Each row of a before or after table is a point. One or more steps were done to the points. Then noise was added and the rows were shuffled. The steps act on columns, c1 being the first. What was done? A step turns or swaps two columns, mirrors them in a line or flattens them onto one, adds a multiple of one to another, or multiplies or shifts one. Angles are multiples of 10 degrees, from the lower column toward the higher: turns from -170 to 170, lines from 10 to 170 but not 90. Use the fewest steps. Two steps may share a column if one is a turn and the other turns, adds or multiplies; they go together, in the order done. Otherwise the lowest column goes first.
(in the rows, 128 means zero)

Before (11 x 2):
[[134 133]
 [132 109]
 [106 153]
 [113 152]
 [125 116]
 [116 123]
 [ 91  72]
 [191 160]
 [126 137]
 [137 117]
 [ 71 158]]
After:
[[105 109]
 [189 102]
 [107 101]
 [137 138]
 [120 123]
 [122 133]
 [136 117]
 [141 129]
 [108  67]
 [146 135]
 [ 84 185]]
Steps: turn c1 and c2 by 100 degrees

Before:
[[138 156 162 105]
 [ 97 107 159 129]
 [132 134 175 140]
 [155 164  83 136]
 [167 147 169  86]
 [144 148  93  88]
 [122 104 169 131]
 [153 133  97 130]]
After (8 x 4):
[[ 90 130 163 130]
 [ 76 108 169 106]
 [ 98 158  83 110]
 [118 132  98 106]
 [130 141 175 124]
 [155 116 160 151]
 [149 115 169 127]
 [ 84 111  92 128]]
Steps: turn c2 and c4 by -50 degrees; turn c1 and c4 by -110 degrees

Before, 12 rows:
[[136 122 140 109 107 154 155 180]
 [ 68 107 136 139 142 130 104 144]
 [147 146 162  77 193 109 131  88]
 [111 117 125 186  97 135 132  85]
 [120 150  84  50 169 112 115 160]
 [128 114 110  85 110 177 172 158]
 [129 121 155  77 143 133 132 133]
 [ 74 118 115 146 176 113 159 151]
 [107 117 119 122 100 120 144 124]
 [112  89 120 130 168  91 114 136]
 [ 88 101 133 122 167 155 124 130]
 [ 97  86 132  92 128  96 188 175]]
After (12 x 8):
[[107 118 128 122 117 122 145 125]
 [ 98  88 129  92 127  97 190 174]
 [ 75 117 127 145 148 114 159 149]
 [112 118 129 188 116 135 131  83]
 [127 120 128  77 136 132 131 133]
 [146 148 130  75 156 108 133  88]
 [138 122 129 110 120 155 154 181]
 [ 89  99 129 124 142 157 123 128]
 [ 69 106 128 140 133 129 104 143]
 [127 115 128  84 120 179 171 157]
 [121 150 129  52 145 112 117 159]
 [112  86 129 131 144  91 113 137]]
Steps: multiply c3 by 0; multiply c5 by 0.4

Before, 11 rows:
[[ 93 145 109 138 111 118  77 149 132 137 114]
 [159 138 133 115 105 118 108 179 146 143 130]
 [107  75 127 113 102 116 134 127 105 134 127]
 [168 148  97 130 133 125 138 102 112 130 119]
 [100 148 118 139 120 116 164 113 113 115 127]
 [ 95 150 158 122 153 129 154 122 110 129 109]
 [ 92 124 109 126 148 136 155 122 128 133 137]
 [ 92 145 108 198 131 212 156 126 107 131 135]
 [ 94 151 124 121 109 171 138 115 150 135 131]
 [135 142 170 132 139 113 152 103 177 120 116]
 [103  92  95 123 111 163 146 148 110 110 112]]
After, 11 rows:
[[ 58 113 117 140 118 119 114 107 167 148 129]
 [ 38 133 107 198 132 214 110  92 158 145 126]
 [146 120 169 133 138 114 177 103 152 142 125]
 [ 65 110  96 123 114 161 110 152 143  94 130]
 [ 43 135 123 120 109 170 153 120 140 152 131]
 [ 73 133 126 115 103 116 103 135 136  74 135]
 [ 39 132 112 126 141 136 127 123 155 124 128]
 [206 142 133 117 106 120 145 187 105 139 132]
 [229 130  98 129 134 125 112 100 138 148 125]
 [ 43 130 158 123 156 128 112 124 155 151 123]
 [ 41 136 110 141 116 119 131 143  78 145 132]]
Steps: multiply c1 by 2.5; swap c2 and c10; add -0.5 times c4 to c8; flatten c5 and c11 onto the line at 170 degrees; swap c7 and c9

Before (13 x 14):
[[117 121 133 169  97 109 134 147 181  98 153  55 127 150]
 [145 152 181  92 164 145  78 111  90 111 125 123 102  84]
 [124 163 105 151 108 135 107 108 131  82 146 150 118 111]
 [119 102 170 120 130 129 117 165 145 162 120 112 131  88]
 [174 113 138 159  95 126 148 120 126 121 137 120 125 157]
 [144  99 116 113 146  97 106 110 135 137 146 115 112 126]
 [132 111 104 155 138 146  95 103 149 100 130  73 133 115]
 [158  98 154 107 147  94 130 148 145 114 103 103 121 107]
 [146 129 156 162 146 104 143 142 133 138 137 113 158 110]
 [ 93 134 155 126 110 150 143 140 115  78 129 104 127 196]
 [111 130 178  87  95 120 157 101 151  98 130 153 128 152]
 [ 82  75 161 130  82 107 105 101 141  93 126 123 113 147]
 [127 125 148 104 105 124 126 112 102 104 142 125 128  86]]
After, 13 rows:
[[112 128 178  88 117 107 158 100  31  99 130 153 129 142]
 [174 112 138 159 141 107 148 120  52 121 137 120 126 149]
 [124 163 104 151 133 145 106 108  78  82 147 150 118 119]
 [ 95 135 154 126 146 101 143 140  96  79 130 104 127 194]
 [132 111 105 154 105 150  96 103 134 100 129  72 134 130]
 [144  99 116 111 115 106 106 110 165 137 147 113 112 106]
 [ 82  74 162 129 133 100 105 102   9  93 126 124 113 130]
 [126 125 148 104 161 152 126 111  95 103 142 127 127  91]
 [117 103 170 121 111 155 116 164 119 162 121 113 131  99]
 [146 150 182  91 152 168  78 111 244 111 126 122 102 106]
 [146 129 157 162 118 121 142 143 166 139 138 113 158  99]
 [116 120 134 168  89 100 133 146   9  98 151  55 126 133]
 [158  99 154 107 106 115 129 146 158 114 102 103 121  91]]
Steps: turn c5 and c9 by 110 degrees; multiply c9 by 2.5; turn c6 and c14 by 40 degrees

Before:
[[158 138 166 120  79 153 102 167 124 114  93 114 148 113  94 117 137  97]
 [178 116 114 149 141 114 184  84 153  79 131  90 167 151  86 122 130 111]
 [155  98 101 173 145 110 181 103 117  82 130 107 130 160  69 118 151 125]
 [160 135 158  72  96 134  97 135 111 138  82 132  90 128 126 121 126 129]
 [172 140 141 117  96 123 135 131 100 162 118 147 104 142 127 116  98 115]
 [145 137 118 122 105 126 126 124 110 151  96 117 126 127 138 134 159 119]
 [170 138 139 150 109 138 122 126 131 145  85 136  87 148 129 149  89 136]
 [162  62 127 143 139  78 128  87 106  93 157  59 120 112 152  90 141  81]]
After:
[[169 143 107 155 110 139 120  85 121 145 114 136  83 149 149 129  90 135]
 [177 109 174 150 140 116 188 115 108  81 171  94 164 151 118  82 131 112]
 [154  89 173 171 143 111 179 123 148  78 153 107 131 158 118  66 151 125]
 [159 137  63  70  95 133  96  88 134 139 108 133  90 128 122 125 127 132]
 [162  41 116 142 136  77 128 142 148  93 175  55 119 110  90 152 141  78]
 [162 143  52 123  81 157 104 108 118 115  81 111 147 111 117  92 139  96]
 [145 143 136 124 104 122 128  99 149 155 121 118 127 128 136 138 161 121]
 [168 146  85 117  99 124 135 122 149 163 122 147 106 141 116 128 100 115]]
Steps: multiply c2 by 1.3; turn c3 and c9 by -160 degrees; multiply c3 by 2; turn c8 and c11 by -70 degrees; swap c15 and c16
